Rows are points. The points of each table are mixes of a few directions, plus a little noise. How many directions does each table use, and how many do they share? Where both have some left over, give the other angles between the two spaces (their principal angles), to ten degrees, smallest first.

First, 4 rows:
1.3 3.2 0.0
-1.6 -4.1 0.0
-1.9 -4.7 0.0
2.2 5.6 0.0
Second:
-2.4 2.7 3.5
1.9 -1.4 0.7
1.4 -0.9 1.0
4.7 -4.0 -0.3
-5.0 3.5 -2.7
3.3 -2.9 -0.9
-3.9 2.9 -1.2
Directions: first 1, second 2, shared 0; angles 70

First (8 x 8):
2.5 1.1 1.1 0.0 1.0 -1.0 1.0 2.0
-6.1 -1.2 -4.8 -2.9 -2.4 0.4 -3.5 -5.5
3.0 1.9 0.5 -1.4 1.3 -2.1 0.7 2.4
3.2 2.1 0.5 -1.7 1.3 -2.4 0.7 2.4
0.1 -1.6 2.3 3.5 -0.1 2.4 1.2 0.5
4.2 4.3 -1.5 -5.4 1.8 -5.4 -0.2 2.7
-5.3 -5.2 1.5 6.2 -2.3 6.4 -0.1 -3.7
-1.5 -1.4 0.4 1.7 -0.6 1.7 0.0 -0.9
Second, 9 rows:
1.7 0.8 0.5 -0.3 0.7 -0.8 0.5 1.3
-8.3 -4.3 -2.9 1.6 -3.4 4.3 -2.8 -6.8
2.6 1.3 0.9 -0.5 1.1 -1.4 0.9 2.1
4.5 2.3 1.6 -0.9 1.8 -2.3 1.5 3.6
0.3 0.2 0.1 -0.1 0.1 -0.2 0.1 0.3
-7.8 -4.1 -2.8 1.5 -3.2 4.1 -2.7 -6.4
4.5 2.3 1.6 -0.9 1.8 -2.4 1.5 3.7
-2.4 -1.2 -0.8 0.5 -1.0 1.2 -0.8 -1.9
5.0 2.6 1.7 -1.0 2.0 -2.6 1.7 4.1
Directions: first 2, second 1, shared 1

First:
1.0 -3.4 2.8 -2.1 -1.5 4.4 -3.8 3.9 3.8 1.1 -3.5 7.6
-1.0 -0.3 0.6 -1.8 2.3 -2.2 0.9 -3.2 0.9 4.3 -1.0 1.8
1.6 4.5 -1.5 -1.8 -1.5 0.9 -0.1 -4.8 1.3 4.3 -0.5 1.3
0.1 -2.4 2.1 1.0 -6.3 9.0 -4.4 8.5 1.7 -5.7 0.8 1.9
-1.7 -1.5 -0.4 2.0 2.8 -4.0 2.4 0.4 -2.7 -2.5 1.7 -4.3
0.1 -2.3 0.3 0.6 3.2 -3.6 0.9 0.6 -0.8 -0.7 -1.1 0.1
-1.9 -0.9 -0.3 1.5 2.3 -3.3 2.2 -0.3 -2.3 -1.5 1.8 -4.0
4.7 4.2 -3.6 1.3 0.3 -2.4 0.7 -2.2 -1.4 -1.6 -1.1 -1.4
-2.9 2.2 -0.1 -0.6 -1.6 1.3 1.2 -2.8 -0.3 2.3 3.0 -2.9
Second, 9 rows:
3.5 -2.4 1.7 0.2 1.0 0.8 0.4 0.7 -0.8 3.4 1.2 -1.1
-1.3 2.1 -8.5 -4.0 -1.1 5.0 0.5 5.4 7.7 -1.0 1.3 11.3
-0.3 0.7 1.6 1.3 -0.4 -1.2 -0.4 -1.9 -2.0 -1.1 -1.1 -2.7
-0.1 2.4 -2.7 -1.1 0.3 -3.4 0.3 0.6 0.7 -1.0 1.7 -2.1
0.2 1.2 2.8 2.5 -0.8 -1.6 -0.7 -3.5 -3.7 -1.7 -1.8 -4.7
-5.0 0.5 2.7 2.9 -2.9 5.2 -1.6 -3.7 -1.3 -4.7 -6.1 4.6
1.0 -2.5 0.5 -0.7 0.8 2.1 0.4 1.6 1.1 2.4 0.7 2.4
4.7 -0.8 1.4 0.4 1.3 -2.6 0.5 -0.1 -2.1 3.0 2.3 -5.4
-2.7 -1.3 0.3 -1.4 1.9 -4.2 0.6 0.9 0.5 0.6 1.7 -2.1
Directions: first 4, second 4, shared 1; angles 30, 80, 90

First (9 x 20):
1.6 -1.3 3.0 -2.4 -0.6 3.1 -3.3 3.6 1.7 -0.4 2.1 2.8 1.3 3.6 3.9 -6.4 -2.7 1.9 1.6 1.9
6.0 -4.9 5.2 0.7 0.9 -0.9 -1.6 0.8 -0.7 1.2 1.9 5.7 3.9 4.8 0.0 0.4 -5.7 -2.4 -0.1 0.0
1.4 -1.2 2.2 -1.4 -0.3 1.8 -2.1 2.3 1.0 -0.1 1.4 2.2 1.1 2.6 2.4 -3.8 -2.1 1.0 1.0 1.2
3.7 -3.0 3.1 0.5 0.6 -0.7 -0.8 0.3 -0.5 0.8 1.1 3.5 2.4 2.8 -0.2 0.6 -3.5 -1.6 -0.1 -0.1
-6.7 5.5 -5.6 -1.0 -1.1 1.4 1.5 -0.5 1.0 -1.4 -2.0 -6.3 -4.4 -5.1 0.4 -1.2 6.3 2.9 0.3 0.2
-3.6 3.0 -3.2 -0.3 -0.5 0.4 1.1 -0.6 0.3 -0.7 -1.2 -3.5 -2.4 -3.0 -0.2 0.0 3.5 1.3 0.0 -0.1
1.0 -0.8 -0.6 2.5 0.9 -3.1 2.4 -3.0 -1.8 0.8 -1.1 -0.3 0.4 -1.4 -3.6 6.0 0.2 -2.7 -1.5 -1.7
-2.4 2.0 -0.6 -2.5 -1.1 3.3 -1.9 2.7 2.0 -1.1 0.6 -1.1 -1.4 0.2 3.5 -5.9 1.2 3.2 1.5 1.7
-0.9 0.7 -3.4 4.0 1.2 -5.1 4.9 -5.6 -2.9 0.9 -2.8 -3.0 -0.9 -4.4 -6.3 10.2 2.8 -3.7 -2.6 -3.1
Second:
-2.7 -1.5 -5.6 0.2 2.4 0.3 0.5 -0.1 -3.2 4.1 -5.4 -2.0 -6.3 -2.8 -4.7 1.1 3.3 -0.1 4.1 -1.4
4.8 -4.5 4.3 -2.5 2.3 -2.5 -3.1 3.6 -3.8 6.6 4.8 1.0 2.2 0.2 2.3 3.0 -2.7 -2.2 -1.4 -0.4
1.1 -0.6 1.2 -0.4 0.2 -0.4 -0.6 0.6 -0.3 0.7 1.3 0.4 0.9 0.3 0.9 0.4 -0.7 -0.3 -0.6 0.1
1.5 -2.4 0.6 -1.0 1.6 -1.0 -1.3 1.6 -2.4 3.9 0.9 0.0 -0.5 -0.5 -0.1 1.6 -0.4 -1.0 0.3 -0.6
-1.3 4.4 1.2 1.5 -3.4 1.5 1.8 -2.5 5.1 -7.9 0.6 0.8 3.3 1.9 2.0 -3.0 -0.6 1.7 -2.1 1.3
-2.4 -0.5 -4.2 0.5 1.3 0.5 0.7 -0.5 -1.6 1.9 -4.1 -1.4 -4.4 -1.8 -3.4 0.3 2.5 0.2 2.9 -0.8
0.6 -2.8 -1.1 -1.0 2.3 -1.0 -1.1 1.5 -3.4 5.2 -0.7 -0.6 -2.4 -1.4 -1.5 1.9 0.6 -1.0 1.6 -1.0
-4.1 4.8 -3.0 2.4 -2.9 2.4 3.0 -3.6 4.5 -7.6 -3.6 -0.6 -0.7 0.4 -1.3 -3.3 1.9 2.2 0.4 0.8
2.7 3.0 6.6 0.2 -3.7 0.1 -0.1 -0.6 5.0 -7.0 6.2 2.5 8.0 3.6 5.8 -2.1 -3.8 0.6 -5.2 1.9
Directions: first 2, second 2, shared 0; angles 40, 70

First:
-0.1 0.5 -2.2 -1.5 1.8 -3.6 0.8 1.6 -3.6 3.2 2.5 1.0 -1.7 -1.2 -2.8 6.2 0.4 2.2 -2.4 -0.6 -5.1 -0.4 -2.0 -0.9 -1.9 2.6 0.6 3.2 -4.4 -0.5 2.8 2.1
-2.9 -3.7 -0.1 2.9 -3.7 1.4 -1.5 -1.5 2.0 -6.1 -3.1 -1.2 2.3 4.6 4.5 -5.4 -0.9 -1.6 -2.0 3.1 2.1 -2.3 4.6 -1.7 2.2 -3.9 -2.6 -9.1 6.9 1.9 -0.4 0.0
2.0 1.9 3.5 0.5 0.0 4.2 -0.5 -1.9 3.9 -0.5 -1.4 -0.7 0.9 -1.2 1.0 -5.5 0.2 -2.2 4.9 -1.7 6.4 2.1 -0.1 2.3 0.9 -1.6 0.8 1.4 2.0 -0.5 -3.9 -2.9
-1.9 -1.6 -3.0 -0.2 0.0 -3.8 0.2 1.3 -3.5 0.5 1.4 0.5 -0.9 1.2 -0.9 4.8 0.1 1.9 -4.3 1.1 -5.5 -1.8 0.2 -2.2 -1.1 1.1 -0.8 -1.4 -1.6 0.5 3.4 2.8
-2.9 -3.6 0.4 3.3 -3.8 1.7 -1.8 -2.1 2.3 -6.3 -3.1 -1.4 2.3 4.8 4.7 -6.2 -0.6 -1.9 -1.6 2.6 2.9 -2.1 4.9 -1.7 1.9 -4.6 -2.8 -9.4 7.4 1.9 -0.8 0.0
2.7 0.5 0.4 -2.9 0.2 3.1 2.4 3.8 2.1 0.8 -1.8 0.6 1.1 -3.0 -0.1 -0.4 -2.7 -0.3 2.4 2.5 0.3 1.1 -2.9 3.5 3.7 4.5 2.0 4.0 -2.0 -0.7 -1.3 -3.8
1.7 5.3 3.0 1.0 3.6 -1.4 -2.0 -5.0 -1.0 5.0 4.2 -0.1 -2.9 -2.3 -3.7 0.9 4.4 0.0 3.9 -7.9 3.6 3.0 -1.3 -0.4 -6.1 -3.0 1.1 5.9 -3.0 -1.5 -1.7 1.9
0.6 0.0 1.0 0.0 -0.5 2.0 0.2 0.1 1.8 -1.0 -1.2 -0.3 0.8 -0.2 0.9 -2.4 -0.7 -0.9 1.5 0.6 2.1 0.5 0.1 1.1 1.4 -0.1 0.2 -0.2 1.2 0.0 -1.4 -1.6
0.0 -0.5 -2.7 -2.2 1.0 -2.7 1.7 3.3 -3.0 2.2 1.3 1.1 -0.9 -1.3 -1.9 5.8 -0.9 2.1 -2.7 1.6 -5.8 -0.8 -2.2 -0.2 0.1 4.0 0.7 2.6 -4.1 -0.4 2.9 1.0
1.3 1.7 -2.2 -2.9 2.9 -3.4 1.7 2.8 -3.7 5.1 3.0 1.5 -2.1 -3.1 -4.0 7.6 0.2 2.6 -1.3 -0.9 -5.6 0.5 -3.8 0.3 -1.7 4.6 1.7 6.6 -6.8 -1.2 2.6 1.4
-0.5 -0.4 2.0 2.0 -1.5 2.4 -1.4 -2.5 2.7 -2.9 -1.7 -1.0 1.2 1.8 2.4 -5.4 0.4 -1.9 1.6 -0.3 4.6 0.2 2.4 -0.1 0.6 -3.5 -1.0 -3.6 4.3 0.6 -2.2 -0.9
Second:
0.8 1.1 3.3 1.6 -0.6 3.5 -1.4 -3.0 3.6 -1.6 -1.4 -1.0 0.9 0.3 1.7 -6.2 0.7 -2.4 3.8 -1.7 6.5 1.4 1.4 1.1 0.2 -3.3 -0.2 -1.2 3.5 0.0 -3.6 -1.8
0.7 1.0 2.8 1.4 -0.6 3.0 -1.1 -2.5 2.9 -1.5 -1.2 -0.9 0.7 0.3 1.4 -5.2 0.6 -2.0 3.2 -1.5 5.5 1.1 1.2 0.9 0.2 -2.9 -0.1 -1.0 3.0 0.2 -2.9 -1.7
0.7 0.9 2.9 1.4 -0.6 3.1 -1.2 -2.7 3.1 -1.5 -1.1 -0.9 0.8 0.3 1.5 -5.4 0.6 -2.0 3.4 -1.7 5.8 1.3 1.3 0.9 0.2 -3.0 -0.1 -1.1 3.0 0.1 -3.1 -1.7
-1.4 -1.9 -5.4 -2.8 1.0 -5.8 2.3 5.1 -6.0 2.9 2.3 1.7 -1.6 -0.5 -2.9 10.2 -1.3 3.8 -6.4 3.0 -10.7 -2.3 -2.4 -1.8 -0.5 5.5 0.4 2.0 -5.7 0.0 5.8 3.2
0.9 1.2 3.6 1.8 -0.7 3.8 -1.5 -3.2 3.9 -1.9 -1.5 -1.1 1.1 0.4 1.9 -6.7 0.8 -2.5 4.2 -1.9 7.0 1.5 1.5 1.1 0.3 -3.6 -0.2 -1.3 3.8 0.0 -3.8 -2.1
-1.2 -1.8 -5.1 -2.5 1.0 -5.5 2.0 4.8 -5.7 2.8 2.2 1.6 -1.5 -0.6 -2.7 9.6 -1.2 3.6 -6.1 2.7 -10.1 -2.3 -2.2 -1.6 -0.3 5.2 0.3 1.9 -5.4 -0.1 5.5 3.0
0.5 0.7 2.1 1.1 -0.5 2.3 -0.9 -2.0 2.3 -1.1 -1.0 -0.7 0.7 0.3 1.1 -4.2 0.5 -1.7 2.6 -1.2 4.3 0.9 0.9 0.7 0.2 -2.3 -0.1 -0.8 2.4 0.1 -2.4 -1.3
0.5 0.8 2.2 1.1 -0.5 2.3 -0.8 -1.9 2.4 -1.1 -0.9 -0.5 0.6 0.3 1.2 -4.0 0.4 -1.5 2.6 -1.1 4.2 1.0 1.0 0.7 0.1 -2.1 -0.1 -0.8 2.3 0.1 -2.5 -1.2
-0.7 -0.9 -2.7 -1.4 0.6 -2.8 1.0 2.5 -2.9 1.4 1.1 0.8 -0.7 -0.2 -1.4 5.1 -0.6 2.0 -3.2 1.4 -5.3 -1.2 -1.1 -0.8 -0.2 2.7 0.1 1.0 -2.8 -0.1 2.9 1.5
-0.8 -1.3 -3.7 -2.0 0.8 -3.9 1.5 3.4 -4.0 2.0 1.6 1.1 -1.0 -0.4 -1.9 6.9 -0.7 2.5 -4.3 2.0 -7.2 -1.7 -1.6 -1.2 -0.2 3.7 0.1 1.2 -4.0 0.0 4.0 2.0
Directions: first 3, second 1, shared 1

First, 9 rows:
1.7 -0.4 -2.0 -1.2 -3.3 0.9 -3.1 -2.1 2.2 1.1 0.3 -2.4 -1.0 -0.8 -1.6 0.3 -1.9 2.3 -0.2 4.0 -3.5 -0.5 -1.2 -1.2 -3.8 -1.0 1.4 -0.8 1.8 -2.7 2.3 2.4
4.1 -8.4 2.0 -1.6 -2.9 3.4 0.2 -4.2 -6.0 6.0 0.3 -4.3 -1.1 -1.0 -2.6 4.4 -4.2 -8.8 -0.7 -2.7 -3.5 4.0 -3.5 -7.2 -2.1 2.0 -4.6 -3.1 0.7 -5.1 0.0 -1.9
1.7 5.3 -3.1 1.7 -0.8 2.1 -3.9 1.6 1.3 0.7 2.8 -0.1 0.3 0.5 -3.2 1.3 2.2 -0.1 0.1 -4.9 -1.3 1.8 1.6 4.9 1.9 -1.1 3.5 0.1 0.4 -4.4 -1.2 -3.9
-3.4 -0.8 2.0 -0.5 2.9 -3.2 4.1 1.8 0.4 -2.9 -2.0 2.4 -0.3 0.9 3.8 -3.0 0.1 1.9 0.8 3.7 3.2 -1.7 0.7 -0.7 1.2 0.8 -1.1 1.3 -1.2 6.4 -0.2 2.4
0.7 4.1 -1.3 1.9 0.2 1.2 -2.3 0.7 0.7 -0.3 1.5 0.7 1.7 -0.2 -1.7 1.2 2.8 0.5 -0.7 -5.0 0.4 0.0 1.3 4.0 1.6 -1.1 1.9 0.5 -0.1 -2.8 -1.0 -2.7
-2.2 2.9 1.0 1.3 1.7 -2.0 0.3 -0.6 2.3 -3.8 -1.9 2.5 3.4 -1.3 2.2 -1.1 3.4 5.8 -1.7 0.0 3.1 -5.1 0.8 2.6 -0.8 -1.7 0.2 1.8 -0.6 2.4 0.8 2.6
-0.7 -4.0 1.3 -1.9 -0.8 -1.5 1.6 -2.0 0.4 -0.4 -2.1 -0.9 -0.8 -0.7 1.9 -1.2 -2.5 1.7 -0.1 6.2 -0.5 -1.8 -1.7 -4.2 -3.3 0.3 -1.8 -0.3 0.6 2.6 2.1 4.4
-1.6 0.2 -2.6 -2.6 -1.0 -2.1 0.4 2.8 3.7 -0.9 0.2 -0.7 -5.0 2.2 1.4 -4.4 -3.7 3.1 3.2 10.6 -2.3 1.3 0.5 -1.0 -1.0 0.6 2.9 0.1 1.1 4.2 1.5 3.5
-0.3 1.0 2.7 3.0 4.1 1.1 2.7 1.9 -5.0 0.4 0.9 2.7 2.8 0.6 -0.2 2.6 4.0 -6.3 -0.7 -11.9 4.4 2.1 1.6 2.7 6.3 1.1 -2.4 0.5 -2.7 -0.6 -4.3 -6.8
Second, 8 rows:
1.4 -3.3 -1.0 -2.1 -1.9 0.9 0.1 0.5 -1.1 2.9 1.1 -2.5 -4.0 1.3 -1.1 -0.2 -4.2 -3.8 2.0 3.6 -3.2 4.1 -1.0 -3.4 -0.4 1.6 -0.1 -1.6 0.9 -0.7 0.2 -0.3
-2.1 5.2 -0.1 2.0 2.0 -1.6 -0.5 0.8 2.9 -3.9 -0.8 3.0 3.3 -0.8 1.4 -1.1 4.3 5.7 -1.3 -1.6 3.1 -4.2 1.8 4.8 0.7 -1.9 1.7 2.0 -0.7 1.7 0.0 0.9
-1.3 3.1 0.6 1.7 1.6 -0.9 -0.2 -0.1 1.3 -2.6 -0.8 2.2 3.1 -1.0 0.9 -0.1 3.5 3.5 -1.5 -2.6 2.6 -3.4 1.0 3.1 0.4 -1.4 0.4 1.4 -0.7 0.7 -0.1 0.4
-0.5 0.7 5.4 4.3 3.3 0.3 1.0 -4.9 -3.3 -2.5 -2.9 3.4 9.8 -4.4 1.2 4.6 7.5 1.3 -5.9 -12.7 6.4 -7.2 -0.4 2.2 0.0 -2.0 -4.9 1.5 -2.2 -1.9 -1.0 -1.1
-0.9 2.4 -2.5 -0.8 -0.4 -0.9 -0.7 2.5 2.9 -0.9 0.9 0.0 -2.6 1.6 0.2 -2.6 -1.1 2.4 1.9 4.7 -1.3 1.0 1.1 1.4 0.4 -0.1 3.0 0.4 0.6 1.7 0.4 1.0
-0.5 1.5 -3.0 -1.6 -1.1 -0.7 -0.8 2.9 2.9 0.0 1.3 -0.8 -4.2 2.1 -0.2 -2.9 -2.6 1.3 2.8 6.4 -2.4 2.4 0.9 0.5 0.3 0.4 3.3 -0.1 1.0 1.6 0.6 0.9
3.5 -8.8 2.5 -1.7 -2.1 2.9 1.4 -3.4 -6.5 5.7 0.1 -3.8 -1.5 -0.6 -1.9 3.8 -4.4 -9.4 -0.3 -2.5 -2.7 4.3 -3.3 -7.4 -1.2 2.5 -5.0 -2.9 0.3 -3.7 -0.5 -2.1
0.4 -0.7 -1.9 -1.7 -1.3 0.1 -0.3 1.6 0.9 1.3 1.1 -1.5 -3.8 1.6 -0.6 -1.5 -3.1 -1.0 2.2 4.7 -2.6 2.9 -0.1 -1.3 -0.1 0.9 1.5 -0.7 0.8 0.5 0.3 0.3
Directions: first 4, second 2, shared 2
